Each point is reached from the start by the listed moves, each made 0, 1 or 2 times, or once backwards (-1), plus a little noise. Say if it took an odd or an even number of moves. Then give how often each move was made.

Moves:
(1): [4.0 0.1 2.3 3.9 1.2 1.3]
(2): [-0.2  3.5  2.1  0.4 -2.1 -1.5]
(3): [-3.3  3.8 -2.5 -3.7  0.5  2.4]
Start: [ 0.3  0.0  1.6 -2.0  2.1 -3.0]
Points:
[-3.0  3.8 -0.9 -5.6  2.6 -0.6] -> odd (0, 0, 1)
[-6.1  4.2 -5.4 -9.7  5.4  3.3] -> odd (0, -1, 2)
[ 0.3  0.0  1.6 -1.9  2.2 -3.0] -> even (0, 0, 0)

Moves:
(1): [ 2.2  2.8  1.0  2.0  0.7  0.6 -3.7]
(2): [ 2.5 -3.6  1.0  0.1 -0.4  2.6  0.4]
(3): [ 0.8 -1.1 -1.0  1.8  0.3  0.3  1.7]
(4): [-2.6  0.8  0.6  2.1  1.8  0.5  1.8]
Start: [-1.5  0.5 -0.3  0.2  0.0 -0.1  1.8]
Points:
[-7.0  8.3  0.8  6.1  4.6 -1.1  1.5] -> even (1, -1, 0, 2)
[10.6 -1.8  3.0  2.3 -1.3  5.6 -6.7] -> odd (2, 2, 0, -1)
[-2.3  2.1 -3.5  3.6  1.1 -1.9  4.9] -> odd (0, -1, 2, 0)
[ 5.1  0.4 -2.1  3.8 -0.3  0.7 -0.3] -> even (1, 0, 2, -1)
[-0.4  8.0  3.4  4.3  3.0  1.2 -5.5] -> even (2, 0, -1, 1)

Moves:
(1): [ 0.9 -4.1 -1.9  0.8  0.3  0.1  0.6  0.4  0.1  0.4]
(2): [-2.6  2.8  1.3 -0.3  1.0  0.4  0.5  0.6 -0.2  2.7]
(3): [ 0.6  0.7 -0.6  0.1  3.9 -0.2  0.3 -1.9 -3.0  0.9]
(4): [-0.5  0.6  2.3 -2.2  1.7  0.3  0.7  0.2  0.0  1.0]
(5): [-0.3  2.2 -0.5  0.3 -0.6 -2.1  0.5  0.6 -0.9 -1.6]
(6): [-0.2  0.2  0.6  0.0 -1.0  0.6  1.0 -0.5  0.6  0.0]
(7): [-0.4 -1.1  2.5  0.2 -0.2  0.9 -2.1 -2.1 -0.7 -1.3]
(8): [-1.7 -0.6 -0.1 -0.5  0.3 -0.5  1.2  0.2  2.3  2.1]
Start: [ 1.6 -0.8  1.1 -0.4  0.7  0.5 -0.3 -0.3  0.3  0.1]
Points:
[ 7.3 -8.6 -1.1  3.3  3.3 -2.2 -5.0 -4.2 -8.6 -8.8] -> even (2, -1, 1, 0, 2, -1, 2, -1)
[  9.2 -13.0  -5.7   4.0   1.9   3.1  -0.9  -3.5  -3.3  -2.3] -> even (2, -1, 1, -1, -1, 1, 0, -1)
[-0.2 -2.0  4.5 -1.8  7.4  1.8 -0.5 -3.1 -3.4  3.7] -> odd (1, 1, 1, 1, 0, 0, 1, 0)
[-8.2 11.5  2.2  0.1 -0.1 -4.2  2.9  1.9  2.7  5.2] -> even (-1, 2, 0, -1, 2, 0, 0, 2)
[-1.1  6.5  3.4  1.2  7.1 -0.7  1.4 -4.7 -9.4  1.0] -> odd (1, 2, 2, 0, 2, 2, 1, -1)

Moves:
(1): [ 0.8 -1.5 -1.0  2.3 -2.1  2.1 -0.4 -0.2  1.0 -1.9 -1.4]
(2): [ 0.3 -0.5 -0.6  1.1 -1.1  0.4  0.4  0.4 -0.3  0.1 -0.3]
(3): [-3.3  3.2 -2.5  3.3 -1.4 -0.3 -1.7 -1.7 -2.5  0.3 -2.2]
(4): [ 1.1 -0.5  0.4  2.1 -2.1 -1.4  1.8 -2.0 -1.0 -0.8 -0.1]
(5): [-0.2 -1.1 -1.1  0.8  2.1  1.0 -3.2  0.7  0.9  1.3 -0.7]
(6): [ 2.3  0.6  1.8 -1.0 -1.5  0.6  0.8  0.5 -3.7 -3.0  0.8]
(7): [-1.4  2.7 -0.8 -0.1  1.5 -2.1 -0.2  1.2 -1.1 -1.6  0.0]
(8): [ 0.7  1.4  0.9 -2.2  0.5 -1.7 -1.1  0.7 -1.6  0.8  0.2]
(9): [-1.1 -0.4  0.4  1.3 -0.6 -2.0  0.4  0.1 -1.7 -0.3 -2.3]
Start: [ 0.6 -0.2  0.6 -0.8  0.7  0.5 -0.4 -0.1 -0.3  1.0 -0.5]
Points:
[-6.3  4.6 -1.6  2.8  0.8 -8.9  2.8  1.8 -3.5 -0.9 -5.4] -> odd (0, 1, 0, 0, -1, -1, 2, 0, 2)
[ 1.9 -1.1  3.6 -9.9 10.9 -3.4 -8.3  6.9 -0.9  7.2 -0.2] -> even (-1, 0, -1, -1, 2, 0, 0, 2, 1)
[10.8 -4.5  7.9 -5.4 -0.8 -2.0  0.1 -1.6 -4.6  0.3  2.2] -> odd (0, -1, -1, 2, 1, 1, -1, 2, 0)
[ 3.8 -6.0  4.3  0.2 -4.0  3.4  4.2  1.9 -1.1 -8.1 -3.9] -> even (2, -1, -1, -1, -1, 1, 0, -1, 2)
[-7.9  6.8 -6.5 10.5 -0.1 -5.0 -4.9 -6.5 -3.3  2.7 -6.1] -> even (0, -1, 2, 2, 1, -1, 1, 0, 0)

Moves:
(1): [-1.9 -1.0  1.3 -0.3  0.8 -0.8  0.5  0.1  0.4  2.3  1.5  0.3  1.7]
(2): [-0.5  0.6 -0.1  0.1  0.2  0.2 -1.6  1.0  0.0  1.3  2.4 -1.2  1.3]
(3): [ 1.0 -1.8  0.6  0.4  0.2  1.1 -0.3  1.5 -0.9 -1.1 -1.6 -0.7  0.3]
(4): [ 0.1  1.0 -0.3  0.1 -2.7 -2.2  0.4  1.0  2.6  1.6  1.1  2.2 -1.3]
(5): [-1.7  0.3  0.8 -0.1  1.9  1.6 -1.7  0.4 -0.8 -0.7  2.1  0.3  1.8]
(6): [-0.7 -0.7 -0.2 -1.2  0.7  0.1 -0.9  0.4 -1.2 -0.6  0.7 -0.2  1.1]
(7): [-1.1 -0.4 -1.2 -1.7  0.6  1.5  1.1 -0.2  0.2 -1.7 -0.2 -1.8  1.5]
(8): [-1.1  0.1  0.8  2.0 -1.2 -0.3  0.1 -3.4 -3.8 -1.6 -1.8  2.8 -1.2]
(9): [ 0.0  1.4  0.4 -1.9  0.0  0.1 -0.8 -0.5  0.4  2.1  1.0  1.0  1.2]
(10): [-1.2 -0.2  0.2 -0.2 -1.0  1.0  1.1 -0.2 -1.4  0.9  1.1  1.9 -1.6]
(11): [-3.8 -0.2  0.2 -0.2  0.0 -0.2 -1.2 -1.7 -1.2 -0.3  0.1  0.3 -1.2]
(12): [ 1.9 -1.5  0.4  0.2 -0.9  0.8 -1.4  0.4  0.4 -0.3  0.4  0.2 -0.3]
Start: [ 0.2  0.3 -0.1 -0.4  0.6 -0.9 -0.4  1.1 -0.6 -0.4  1.0  2.2 -0.8]
Points:
[ 3.8 -0.2 -4.6  0.6 -9.8  0.2  4.7  2.0 -0.2 -3.0  1.0  6.6 -7.5] -> odd (-1, 1, 0, 2, -1, 0, 2, 1, -1, 2, -1, 1)
[ -3.4  -7.7   5.1   0.8   5.1   4.0  -5.3  -3.4 -10.4  -6.4   0.2   2.5
   7.0] -> even (2, 0, 1, -1, 1, 1, 1, 2, 0, -1, 0, 2)
[ 1.9 -0.6  0.7 -7.2  0.7 -2.7  4.4  8.3  7.3  9.1  2.9  0.3  6.9] -> even (2, 0, 2, 1, -1, 0, 1, -1, 2, 0, -1, -1)
[-2.5 -0.1  6.8  1.4 -7.8 -6.1 -0.2 -3.6 -3.6  7.9  2.4 19.5 -4.4] -> odd (2, -1, 1, 2, 0, 0, -1, 2, 2, 1, 0, 1)
[ -4.8  -5.2   1.6  -0.2  -1.1   4.5   0.6  -2.6 -15.0  -6.9  -2.6   7.9
  -2.4] -> odd (0, 0, 2, 0, 0, 2, 1, 2, 0, 2, 0, 0)
[ 2.1  3.0 -2.8  1.7 -2.5  2.8 -0.9 -4.0 -4.8 -5.0  1.6  2.1  0.2] -> odd (-1, 2, -1, 0, 0, -1, 2, 2, 0, 0, -1, 1)
[-1.3 -2.9  1.3 -0.3 -1.9 -2.2  0.8  6.4  3.2  5.7  3.8 -0.5  3.0] -> even (2, 2, 2, 1, -1, -1, 1, 0, 0, 0, 0, 0)
[-7.0 -2.5  0.8 -7.0 -3.1  3.3 -1.8 -4.0 -6.5  3.4  6.2  6.4  0.4] -> even (1, 1, 0, 0, -1, 1, 2, 1, 2, 2, 1, 2)

Moves:
(1): [ 1.2  1.7  0.5  0.0  1.1 -0.6  0.7 -1.6 -0.4 -1.1  0.4  0.4 -0.9  1.0
 -1.2  0.0 -0.4]
(2): [-0.2  1.1  0.8  0.1  0.8  0.2 -1.1  1.3  0.0  1.6 -0.3  0.2 -1.3  1.9
 -0.2 -1.6  1.1]
(3): [ 0.2  0.9  0.4  0.9  2.3 -0.9 -2.1  0.7  1.1 -1.8  1.5 -1.1  0.2 -0.9
  0.8 -0.4 -0.3]
(4): [ 1.2  0.6  1.2  0.8 -1.3  0.8  0.4 -2.5 -1.6  1.6  0.0 -1.1  0.5  0.1
 -2.3 -0.1 -0.3]
(5): [ 0.5 -1.0 -0.3 -0.1  0.2 -0.8  0.1 -0.8 -1.0  1.6  0.5 -0.7  1.6  1.4
 -0.6 -1.1  0.8]
(6): [-1.6  0.5 -1.0 -0.7 -1.5  0.9 -0.1  0.5 -0.4 -0.2 -0.2 -0.1 -0.3 -0.1
 -0.1  1.3 -0.4]
(7): [ 0.3 -1.1 -0.3 -0.8 -1.1  0.1 -0.1  0.3 -0.5  0.4 -0.7  0.5  0.6 -0.6
  0.2  1.5  0.2]
(8): [ 0.0 -1.8 -0.1  0.3  0.6  0.7  0.8 -1.1  1.4 -0.3  0.6 -1.7  0.3  1.0
 -0.5 -0.9  1.1]
(9): [ 0.1  0.7 -0.8  0.3 -0.4 -0.8  0.5  0.5 -1.1  0.9 -1.6 -0.3 -0.7  0.6
 -1.0  0.6  0.6]
(10): [ 1.6 -0.1  0.9  0.5 -0.4 -0.9 -0.4  0.6  0.4 -0.5  1.5  0.3 -0.1  0.3
 -0.6 -0.8 -0.8]
(11): [ 0.8  0.6 -1.8  1.3  2.4 -0.6 -0.9 -1.0 -0.5 -0.2 -0.7  0.7  1.4 -0.5
 -1.3  0.5 -0.5]
(12): [ 0.3  1.9  0.3  0.0 -0.8 -0.5  1.1  0.2  0.7 -0.5  0.2  0.3 -0.3 -1.1
 -0.9 -0.5  0.5]
(13): [-1.7 -0.2 -1.4  0.3 -0.4  0.4 -2.2  1.3  0.3 -0.3 -2.1 -0.1  1.7 -0.4
  2.7  2.0 -0.8]
(14): [ 0.8 -0.2  1.3 -1.2 -1.4  0.6 -0.7  3.4 -0.6 -1.5 -1.8  1.0 -1.3 -0.7
 -0.5 -0.9  0.3]
Start: [ 0.2  0.9 -1.5 -0.4  0.8  0.0  1.5 -0.2  1.8 -0.1  0.6  0.0  1.9  0.4
 -0.9  1.8  0.2]
Points:
[ 1.4 10.6 -3.6  3.1  3.7 -2.1 -3.9 -5.8 -2.8  3.6 -0.1 -3.5  4.7  3.5
 -7.2  5.5  0.0] -> even (2, 2, 2, 2, 1, 2, 2, 0, 1, 0, 1, 1, 1, -1)
[  5.5   3.0   5.8   1.0   3.2   1.0  10.5 -15.7   0.2   9.5   7.3  -6.6
   0.8  12.4 -11.7 -10.0   6.9] -> odd (2, 2, -1, 2, 2, -1, -1, 2, -1, -1, -1, 1, -1, -1)
[  9.2   3.9  -1.8  -1.6   2.3  -3.6   8.0   0.2   0.5  -6.6  -3.8   5.4
  -1.1  -1.6 -10.9  -0.3   2.4] -> even (2, -1, -1, -1, 0, -1, 1, 1, 1, 0, 2, 2, -1, 2)
[-3.4  1.1 -8.2 -3.4 -8.2  0.9  0.0 11.2  0.2 -1.2 -9.8  4.8  1.3 -3.9
  0.3 10.5  0.0] -> odd (-1, 0, -1, -1, -1, 2, 2, 0, 2, 1, 1, 1, 1, 1)
[ 3.9  1.2 -3.3 -1.4  4.9 -1.8 -0.5  5.3 -2.0  2.7 -6.0  3.0  0.6  8.0
 -7.3 -4.0  5.5] -> odd (1, 2, -1, -1, 2, 0, 0, 1, 1, 0, 2, 0, 0, 2)
[ 2.6  0.0  0.4  0.5 -5.1  1.6  4.6 -6.0 -1.6  9.6 -2.6 -4.8  1.7  9.0
 -6.6  3.0  4.1] -> even (1, 2, -1, 2, 0, 0, 2, 2, 2, 1, -1, 0, 1, -1)
[  4.4  -3.4   0.8  -1.2 -11.3  -0.5   5.7  -3.9  -2.0   6.8  -1.1  -2.0
   9.2  -1.3  -4.1   2.9   1.4] -> odd (-1, -1, -1, 2, 2, -1, 2, 0, 0, 1, -1, 2, 1, 0)
[ 8.1  8.3  1.3  3.4  3.2 -2.4 -8.4  4.5 -0.2 -4.9 -4.8  1.6  5.3 -4.6
 -5.5  2.4 -1.5] -> even (1, 1, 2, 2, 0, -1, 2, 0, 0, 1, 2, 2, 2, 2)

Moves:
(1): [-0.7  2.0 -1.2 -0.8  1.1  1.4  0.1  1.5 -0.4 -0.5 -0.3 -1.2 -1.2 -1.7
  0.6 -0.8  0.1  0.8]
(2): [-1.0 -1.5 -0.8  0.1 -0.1  0.9 -0.6  0.6  0.4 -0.1 -0.5 -0.3  0.3 -0.3
 -0.2 -0.5 -1.0  0.8]
(3): [-0.8  0.3 -1.6 -0.6 -1.0  0.0  1.3 -1.1  0.5 -1.0  1.5 -0.9 -0.9  1.2
 -0.4  1.3 -2.0  0.2]
(4): [ 0.4 -0.3 -0.2  1.6 -0.6  0.0  0.5 -0.1  0.1  0.7  0.8 -0.3  0.8 -0.8
 -1.4 -0.3  2.2  0.1]
(5): [-0.1 -0.3 -0.6  1.1 -1.3  1.8  0.7  1.1  0.0  0.2 -1.5  0.0 -0.3  0.4
  0.0 -0.5 -1.1 -0.3]
(6): [ 1.5  0.4 -0.2  0.8 -0.8 -1.4 -0.9  0.0  0.6 -0.8  0.3 -0.2 -0.2 -1.1
 -0.4  0.0  0.7 -0.4]
(7): [ 0.6  0.1 -1.3 -1.5 -0.6 -0.4  0.2  2.6  2.2 -0.4 -0.6 -0.4  1.4 -0.3
  0.0 -1.5  0.3  3.0]
(8): [-1.9 -0.1 -0.1 -0.8 -1.2  1.2  0.1  0.1 -0.6 -0.5 -1.0  2.5 -3.4 -2.9
  0.5 -1.3 -2.7  0.8]
(9): [-0.4 -1.5 -0.8  1.0  0.1  0.3  1.4  1.5 -0.4  1.5  0.0  1.1  0.6 -2.7
 -2.0  2.7  0.8  1.5]
(10): [-1.6  0.4  0.3 -1.1 -0.1  0.1  0.9 -0.5  0.2 -0.2  0.2  0.1  0.0 -0.6
 -0.6  0.4 -1.6 -0.4]
(11): [ 1.8 -0.5  0.7 -2.3  0.4 -0.7 -0.2 -1.6  0.3 -0.8  0.3 -0.5  1.6 -0.2
  0.0  0.1  1.7 -0.2]
(12): [-1.5  0.2 -0.6 -0.4 -0.4 -0.6  0.6 -1.0  0.5 -0.5 -1.1  0.0 -0.1 -0.6
  0.7 -0.1 -0.7 -0.1]
(13): [-0.2  0.4 -1.5  1.3  0.2  0.8  0.0  0.1 -0.2  2.2  0.0  1.1  2.2 -1.0
  0.6  0.4 -0.5  0.5]
(14): [ 0.5  0.4 -0.5 -0.2  1.2 -1.1 -0.8 -0.4  1.1 -0.7 -0.3  1.6  1.4  0.6
 -2.4 -1.9  3.1 -0.9]
(15): [-0.8  0.4  0.1 -0.2  0.2  0.3  0.1  0.6  0.8 -2.0  1.0  0.3  0.3  0.0
 -0.3  0.4 -0.1  1.0]
(16): [ 0.4 -2.2 -0.2 -2.2 -0.9 -0.4  0.3  1.8 -2.2  0.1 -0.1 -0.2  0.5  0.3
  0.6 -0.7 -0.4 -0.2]
(17): [ 0.0  0.8 -0.3 -0.4  1.5 -0.3  1.7 -0.4 -0.8  0.1 -0.7 -0.5 -1.1 -2.2
  0.9 -1.3 -1.0 -0.5]
(18): [ 0.4  0.2 -0.2 -0.3 -1.0 -0.1 -0.4 -0.6 -0.8  0.0 -1.1 -0.4  0.5  0.4
  0.3  0.1 -2.0  1.7]
Start: [-0.3 -0.2  1.6  1.4 -1.0 -1.5 -0.1  0.7 -0.8 -1.2  0.2 -0.5 -0.2  1.7
  1.7 -0.3  2.0 -0.2]
Points:
[  1.9  -5.1   0.6  -6.6  -3.5  -3.9   3.9   2.8  -3.7  -1.6  -9.9   5.4
  -2.5 -11.2   0.4  -5.2   4.3   4.6] -> odd (0, -1, -1, 0, 1, 0, 1, 2, 2, -1, 2, 2, -1, 1, -1, 1, 1, 1)
[ 5.3 -2.3 -0.5  6.7 -4.1 -8.8  2.6 -7.3  0.8 -0.6  5.6  0.6  1.4  0.0
 -6.3  4.4 12.9 -6.9] -> even (-1, -1, 2, 2, 0, 2, -1, 0, 1, -1, 1, 1, 0, 1, -1, 0, 0, -1)
[-4.0 -0.4  1.3  3.2 -4.5 -3.5  3.8  3.4  4.6  0.6  0.8  5.4 -5.8 -7.8
 -4.5 -1.9  3.8  4.5] -> even (-1, -1, 0, 2, -1, 0, 2, 2, 1, 1, -1, 0, -1, 0, -1, -1, 0, -1)
[-2.7 -0.1  1.6  1.0  1.3  0.8 -3.0  0.8  1.3 -3.3  0.0  9.0  1.0 -8.5
 -2.5 -1.1  2.8  7.0] -> even (0, 1, -1, 0, -1, 0, 0, 2, 1, 0, 1, -1, 1, 1, 2, -1, 0, 1)
[-2.9  5.4 -6.3  3.2  0.2 -4.8  2.1  3.5  5.5 -5.1 -2.6  3.3  0.2 -3.7
 -4.5  1.8  4.5  7.0] -> odd (1, -1, 1, -1, 0, 1, 1, 0, 2, -1, -1, 2, 0, 2, 1, -1, 0, 1)
[-6.5  5.0 -5.6  2.2 -2.3  0.6 -2.6 -1.1 -1.4 -4.8 -2.9 -3.8 -5.1 -1.0
  7.2 -2.1 -9.4  0.1] -> odd (2, 2, 1, -1, 0, 2, -1, 0, -1, 0, -1, 2, 1, 0, 0, 0, 0, 1)
[-8.1 -2.6 -3.4  3.8 -3.8  0.6  6.0 -0.4  0.4 -8.7 -1.6  3.9 -7.5 -2.4
 -6.7 -1.3 -8.7 -0.6] -> odd (-1, 2, 2, 0, 2, 1, -1, 1, 1, 1, -1, 0, -1, 2, 2, 0, 2, 1)
[ -2.5  -1.2  -8.6  -0.6  -4.5   0.5   4.1  15.3  -2.1   0.8  -1.7  -0.5
  -0.6 -15.1  -0.4  -6.7  -0.1   9.4] -> odd (2, 1, 0, 2, 0, 2, 2, 1, 1, 1, -1, 0, 1, 0, 0, 2, 1, 0)
[  4.2  -3.9  -5.9  -0.4  -9.4  -2.4  -5.7  12.6  -0.9  -1.5  -4.4   3.8
   0.3  -4.2  -4.2 -12.1   4.8  10.0] -> odd (1, 1, 0, 2, 0, 2, 2, 2, 0, -1, -1, -1, 0, 2, -1, 2, -1, 2)
[-10.2   1.7  -2.5  -2.7  -1.0   6.5   9.2   0.6  -8.8  -2.2  -7.6   1.4
 -10.4 -16.8   6.3   1.8 -12.4   6.8] -> even (2, 0, 0, 0, 1, -1, -1, 2, 2, 0, 1, 2, 0, -1, 1, 0, 2, 2)
